Each row of a before or after table is a point. The points were changed in one or more steps. Then noise was added and the rows were shuffled. The steps act on how far a point lies along the listed directions, d1 being the first. What was done? A step turns or swaps two directions, mirrors them in a line or flattens them onto one, adds a multiple of one to another, or multiplies one. Angles are multiples of 10 degrees, from the lower direction toward the higher: turns from -170 to 170, lines from 10 to 170 but not 90. Use the fewest steps. Two steps may share a direction if one is a turn and the other turns, adds or multiplies; they go together, in the order done. Otherwise the lowest direction goes first.

Directions:
(1): [55,-15,-28]
(2): [19,60,5]
Before, 11 rows:
[[16,-9,0],
[14,19,-5],
[-42,-15,15],
[-10,51,-7],
[48,-15,-17],
[-16,-22,8],
[4,41,-2],
[19,-60,-25],
[16,-4,-13],
[1,30,12],
[13,-29,-13]]
After:
[[3,20,-2],
[18,48,11],
[-35,53,26],
[26,-24,-39],
[29,-13,-26],
[21,6,-11],
[25,-18,-10],
[-14,27,13],
[-23,-8,15],
[-35,-32,9],
[4,15,10]]
Steps: swap d1 and d2

Directions:
(1): [43,60,43,-38,9,24]
(2): [-59,21,51,12,37,-35]
(3): [43,-2,-29,-9,58,-57]
(4): [18,-25,17,47,54,54]
(5): [43,-30,54,32,-36,-37]
Before (10 x 6):
[[18,-19,-18,2,14,-10],
[16,9,12,1,-8,-33],
[8,-2,-29,2,-13,7],
[-1,-16,-26,3,49,39],
[9,10,60,11,7,-2],
[24,-29,-3,7,-3,2],
[9,8,28,-2,0,-5],
[-18,23,3,-9,33,27],
[-35,-16,-30,7,-36,-4],
[18,-4,-21,7,19,-28]]
After:
[[-13,-17,-45,2,-5,-35],
[-13,-15,-17,6,32,55],
[-7,-17,-2,8,-20,23],
[-18,-2,4,15,-31,21],
[16,-29,2,8,-13,11],
[-13,23,1,-10,38,22],
[17,9,52,9,18,-14],
[8,-2,-28,1,-14,6],
[-1,9,23,4,-28,-11],
[10,8,27,-3,1,-7]]
Steps: multiply d3 by -1

Directions:
(1): [-26,-49,14,41,-9,14,32,13,24,20,-40]
(2): [25,-3,23,3,-32,30,-30,26,49,-43,10]
(3): [34,-30,37,-36,-35,-16,28,2,-7,35,28]
(4): [35,12,3,17,42,28,-1,59,-14,33,9]
(5): [36,-42,-60,26,-14,-25,-2,10,-13,-19,13]
(6): [41,17,27,26,1,-47,-30,-15,7,16,-45]
Before, 10 rows:
[[10,-11,17,19,5,11,-8,10,14,19,-11],
[13,1,13,31,3,-3,10,23,-10,7,-19],
[13,-26,-21,19,14,12,21,15,-3,7,-9],
[7,4,-2,20,18,11,-1,28,-2,19,2],
[9,-16,11,4,-7,8,15,19,2,19,-2],
[-60,17,0,7,4,3,-1,-43,26,0,-30],
[4,-8,-4,-9,-5,5,0,5,10,1,-2],
[-21,6,-18,17,-20,-6,-26,-34,22,-40,-43],
[-3,23,-13,7,1,-25,-14,-31,-1,-29,-18],
[15,-10,9,19,13,40,6,52,-1,11,15]]
After (10 x 11):
[[-40,-47,-28,6,-26,0,33,-27,18,5,1],
[4,8,29,1,-1,12,22,24,-13,13,5],
[48,-6,13,19,7,12,-8,46,-7,16,12],
[10,1,6,13,12,10,4,28,-2,26,5],
[-41,-22,14,2,-35,17,11,-26,31,-15,-37],
[-42,7,5,8,2,8,13,-23,12,-18,-24],
[9,-1,-2,-11,-4,0,-6,2,9,1,-3],
[24,1,10,-14,-6,-1,3,13,-8,16,15],
[7,-11,17,-8,-2,21,2,13,7,19,18],
[32,-4,22,2,9,-5,13,4,-1,28,-17]]
Steps: turn d1 and d3 by 70 degrees; turn d5 and d6 by 120 degrees

Directions:
(1): [22,8,29,27,-2,55,7,-46,-30,23,38,29,8,-47]
(2): [22,40,4,-54,16,-17,-22,-10,17,-30,46,-14,60,-12]
Before:
[[-1,-11,5,59,-22,34,27,-15,-37,45,-2,41,-48,-18],
[25,9,28,22,7,42,1,-32,-8,5,38,25,14,-44],
[-6,-17,-3,25,-2,3,7,-10,-10,3,-2,-3,-4,-3],
[-23,-21,-4,29,-10,-13,16,31,5,11,-31,-2,-30,12],
[6,16,-25,-34,2,-24,-22,28,21,-18,1,-20,8,41],
[6,7,-7,-17,4,-13,-9,17,19,-9,-13,-9,15,13],
[25,29,34,13,11,38,-1,-48,-21,15,41,21,5,-49],
[19,32,16,10,14,41,-14,-40,-4,20,56,25,23,-44],
[7,-6,13,22,1,19,8,-23,6,2,-13,3,-8,-18],
[-20,-8,1,14,-1,2,6,-9,-4,-4,-24,-1,-19,1],
[2,11,6,2,4,13,0,-16,-1,0,21,24,0,-16],
[-5,-27,24,56,-8,46,8,-16,-22,29,-19,17,-37,-7],
[-47,-27,-31,25,-11,-15,29,26,-4,8,-60,4,-55,32]]
After:
[[2,-1,-8,-8,2,-10,-5,19,16,-3,-23,-6,5,16],
[22,21,34,24,7,42,4,-44,-25,22,32,23,-6,-45],
[20,3,28,30,5,45,3,-31,-9,9,31,28,4,-43],
[-2,-6,-2,14,1,-1,4,-11,-5,-3,7,-5,9,-5],
[10,2,28,18,4,35,-7,-24,-10,9,12,8,4,-16],
[11,0,15,12,3,16,5,-24,9,-2,-6,3,4,-19],
[0,9,6,8,2,15,1,-14,-2,3,17,26,-6,-14],
[-28,8,-28,-21,1,-29,11,18,10,-17,-22,-7,-5,22],
[10,17,14,30,8,48,-5,-37,-11,31,40,30,1,-39],
[-14,3,3,-1,3,-4,-2,-12,1,-11,-12,-5,-1,-2],
[-12,1,-2,0,-1,-21,6,26,16,-6,-6,-10,2,6],
[15,21,8,17,-10,21,12,-23,-24,23,33,32,-2,-29],
[0,3,-27,-16,-4,-17,-16,31,15,-9,-14,-18,-13,44]]
Steps: multiply d2 by 0

Directions:
(1): [17,-7,4,-23,7,2,1,-60,21,-3,57,-20,7,11,-25,17,-30,5,3,5]
(2): [14,8,21,37,-18,23,-44,-13,-20,36,29,24,3,11,23,-16,-7,-12,-38,-1]
(3): [-7,-4,-21,38,-5,-17,-17,-10,43,2,10,35,-33,17,-5,-15,5,7,49,-25]
(4): [11,-48,3,22,39,-16,-19,-4,-35,-11,0,33,17,-33,-10,31,-7,23,7,-6]
(5): [11,-47,18,3,-34,-16,-29,14,30,-25,-2,-11,-4,-11,-29,-3,21,-41,-16,23]
Before (10 x 20):
[[0,41,9,-44,9,24,41,-10,-22,8,-6,-48,25,5,16,-7,-14,1,-28,0],
[7,3,9,25,13,9,-18,-15,-38,27,7,29,9,-16,27,14,-2,19,-8,-11],
[-4,37,5,-43,0,26,39,30,-37,-3,-30,-34,14,6,12,-23,0,1,-42,24],
[2,5,-9,2,1,4,10,-32,-8,19,22,10,-10,12,12,-5,-12,7,18,-6],
[15,-33,21,25,15,6,-24,-22,-21,7,20,18,10,-20,2,21,-7,5,-3,-8],
[7,24,11,-36,-7,25,0,1,-5,2,2,-30,12,20,15,-13,-12,-23,-51,11],
[-15,24,4,-35,4,23,31,6,-11,-6,2,-32,7,15,9,-1,-10,1,-29,3],
[9,-9,2,12,-4,-5,-8,1,1,2,10,17,-2,-5,-6,-5,0,-5,-5,-11],
[17,-5,16,15,-13,16,-44,-8,-19,13,27,20,14,0,-7,-2,-11,-10,-27,2],
[-6,4,-5,-18,35,-8,17,-20,-7,-5,23,-16,16,-3,1,14,-18,15,16,-11]]
After, 10 rows:
[[1,42,12,-54,9,28,45,-8,-33,6,-8,-56,32,2,18,-3,-15,0,-38,6],
[-1,37,11,-54,2,31,44,32,-49,-3,-33,-44,23,1,13,-19,-2,1,-54,30],
[8,25,14,-42,-5,29,3,3,-13,2,0,-36,17,17,17,-10,-13,-24,-60,13],
[-6,3,-5,-19,36,-6,18,-20,-9,-4,23,-16,17,-5,2,14,-19,15,14,-11],
[16,-6,16,13,-13,16,-43,-8,-21,11,26,19,16,0,-6,-1,-12,-11,-28,4],
[2,6,-11,5,2,3,9,-33,-5,20,23,13,-11,13,11,-6,-11,6,21,-8],
[8,3,8,25,14,10,-18,-14,-38,26,7,30,10,-17,27,14,-2,19,-8,-11],
[-16,25,8,-40,4,26,36,8,-17,-7,1,-38,12,12,11,2,-10,0,-35,7],
[9,-8,0,14,-5,-6,-9,2,2,2,10,18,-4,-4,-7,-6,1,-5,-4,-12],
[16,-32,21,25,15,7,-25,-22,-21,8,20,18,9,-20,2,20,-8,5,-3,-9]]
Steps: multiply d3 by 1.3

Directions:
(1): [6,-28,19,-19,18,-13,-7,24,0,27,-5,-23,-9,20,-2,-1,11,-4,-10,-3,-7,3,12,1,23,5,10,-24,8,12,18,11,-9,-12,-32,-60,18,1,-10,33,-26,-11,29,-41,23,46,27,-13]
(2): [-15,5,19,-7,0,2,-12,44,-31,17,31,-26,8,30,-32,-22,7,-23,11,-23,-4,6,5,26,-20,22,15,-5,-10,17,4,11,-21,10,34,28,16,-10,1,37,23,31,8,-4,10,-27,-35,-23]
Before:
[[-10,11,3,4,2,5,4,16,-11,-4,17,-4,12,9,-21,-14,6,-4,17,-16,-1,1,-5,24,-12,13,5,7,-5,3,-2,4,-10,8,16,32,2,9,5,11,16,24,-3,13,-2,-24,-24,-12],
[-9,11,18,-7,-10,5,3,26,-23,9,29,-12,4,18,-17,-21,8,-10,11,-20,8,5,-4,20,-17,21,-2,7,-12,8,-2,5,-7,12,25,28,13,-4,-4,27,18,30,-7,4,0,-26,-28,-10],
[-16,11,10,-4,-9,-6,-9,30,-28,19,25,-20,5,23,-31,-9,12,-17,12,-17,7,10,6,23,-24,9,10,-2,-15,16,0,10,-19,10,34,30,11,-12,-2,26,26,19,5,-3,12,-21,-38,-12],
[-2,16,-19,12,-5,4,7,-33,3,-24,-5,19,4,-6,4,8,-10,5,9,-2,5,-1,-16,-9,-12,-16,-11,17,-8,-5,-15,-2,1,4,18,29,-11,0,4,-23,21,0,-23,18,-20,-23,-12,13],
[9,3,-17,6,-12,-1,6,-29,26,-18,-19,18,-2,-25,26,8,-10,2,-2,9,9,-10,-15,-21,6,-17,-7,-3,12,-22,-11,-6,23,2,-5,-1,-21,-1,2,-41,0,-10,-11,15,-10,12,16,16],
[-6,-21,23,-13,7,-14,-13,28,0,28,-3,-24,-9,16,-10,-9,16,-4,-3,-4,-5,4,12,2,8,15,7,-23,0,5,12,2,-20,0,-25,-45,24,-8,-4,35,-15,-10,38,-32,28,24,6,-17],
[10,-8,-17,-2,8,-7,11,-13,14,-3,-21,5,-9,-12,8,-2,-5,22,0,16,0,-7,5,-4,6,-7,-5,2,8,-10,6,-6,13,-12,-19,-17,-11,-3,-3,-21,-15,-16,9,-3,-2,12,22,10],
[1,5,-17,11,-10,13,11,-21,2,-22,-14,16,-2,-13,13,-5,3,11,-1,0,14,-3,-1,4,-11,-5,-8,15,1,-9,1,-4,16,-4,-2,23,-12,-6,5,-32,-5,-6,-15,22,-12,-2,-1,0],
[9,-24,-3,-1,13,-5,-3,-17,13,5,-21,-5,0,-6,20,7,-1,5,-7,6,-8,-8,-3,-15,25,-5,-8,-5,8,5,8,-6,8,-15,-31,-45,21,13,-13,-2,-23,-20,17,-17,11,32,27,-4],
[-14,17,-3,13,-20,16,-9,17,-18,-13,27,-15,5,11,-24,-21,5,-10,8,-13,-5,2,0,22,-29,21,12,11,-20,9,-8,1,-5,23,49,60,1,3,-2,5,35,25,-16,23,-9,-43,-39,-13],
[-9,-3,7,3,-2,1,-2,4,-19,1,6,-3,0,3,-5,-2,-7,-7,5,-12,7,-8,4,7,-2,3,0,10,5,9,6,1,-1,0,12,11,6,9,4,3,2,8,-4,-1,-4,-17,-8,-1]]
After:
[[-17,7,13,-8,-5,-9,-11,33,-29,23,23,-23,3,25,-33,-10,14,-17,10,-18,6,11,8,23,-21,10,12,-6,-14,17,3,10,-19,7,30,23,13,-12,-3,30,21,19,9,-8,14,-15,-33,-14],
[-8,-3,8,3,-2,2,-3,5,-20,3,8,-5,1,2,-3,-3,-6,-7,6,-12,6,-9,3,8,-1,3,0,9,5,9,7,0,-1,0,12,9,7,9,6,4,3,10,-2,-4,-3,-15,-8,-1],
[-11,11,5,2,4,2,3,18,-12,-1,17,-8,11,12,-23,-13,9,-5,17,-18,-2,2,-4,25,-10,15,8,6,-3,4,0,6,-11,6,13,27,5,8,4,15,14,25,1,11,1,-22,-22,-14],
[-14,14,1,9,-17,14,-11,25,-22,-7,29,-21,5,18,-26,-23,7,-12,7,-16,-7,3,2,26,-28,25,15,6,-20,12,-4,3,-7,21,50,55,5,2,-4,13,34,25,-10,17,-5,-40,-39,-17],
[9,-22,-8,1,9,-4,-1,-23,15,1,-23,-1,1,-10,22,9,-3,8,-6,8,-6,-8,-5,-18,26,-8,-11,-2,6,2,5,-8,11,-15,-31,-40,18,14,-9,-7,-23,-24,13,-13,8,29,29,-1],
[-1,6,-14,11,-12,15,10,-19,1,-22,-11,16,-1,-12,10,-7,3,8,1,0,15,-2,-1,7,-13,-3,-6,17,1,-9,1,-3,17,-3,2,28,-11,-6,6,-30,-4,-4,-15,24,-12,-7,-5,-2],
[8,7,-18,8,-13,0,7,-29,24,-19,-16,19,1,-25,25,9,-10,2,-1,9,9,-9,-16,-20,3,-15,-6,0,11,-22,-12,-6,23,5,1,8,-21,-2,3,-43,5,-10,-14,19,-13,5,10,16],
[9,-5,-20,-2,6,-7,11,-15,14,-5,-20,7,-7,-14,9,-1,-8,23,1,18,-1,-7,5,-4,2,-7,-6,5,9,-12,4,-7,14,-13,-17,-13,-13,-3,-3,-25,-13,-16,6,0,-3,9,21,12],
[-10,9,20,-10,-7,3,2,29,-24,12,29,-16,3,20,-17,-21,10,-11,11,-22,7,6,-3,21,-15,21,0,4,-12,11,1,7,-8,11,21,21,15,-5,-6,32,15,29,-3,-1,2,-20,-26,-11],
[-3,-23,22,-12,8,-16,-11,22,4,27,-7,-20,-11,12,-4,-7,15,-1,-5,0,-6,3,10,-2,12,13,7,-23,3,3,11,1,-17,-3,-32,-50,23,-6,-5,32,-17,-15,37,-33,28,30,12,-13],
[-3,16,-18,11,-7,3,5,-29,0,-22,-3,18,5,-3,0,6,-10,2,11,-6,5,-1,-15,-7,-15,-13,-9,16,-11,-5,-15,0,-2,6,21,32,-11,-2,5,-19,24,4,-22,18,-20,-27,-16,10]]
Steps: turn d1 and d2 by -10 degrees
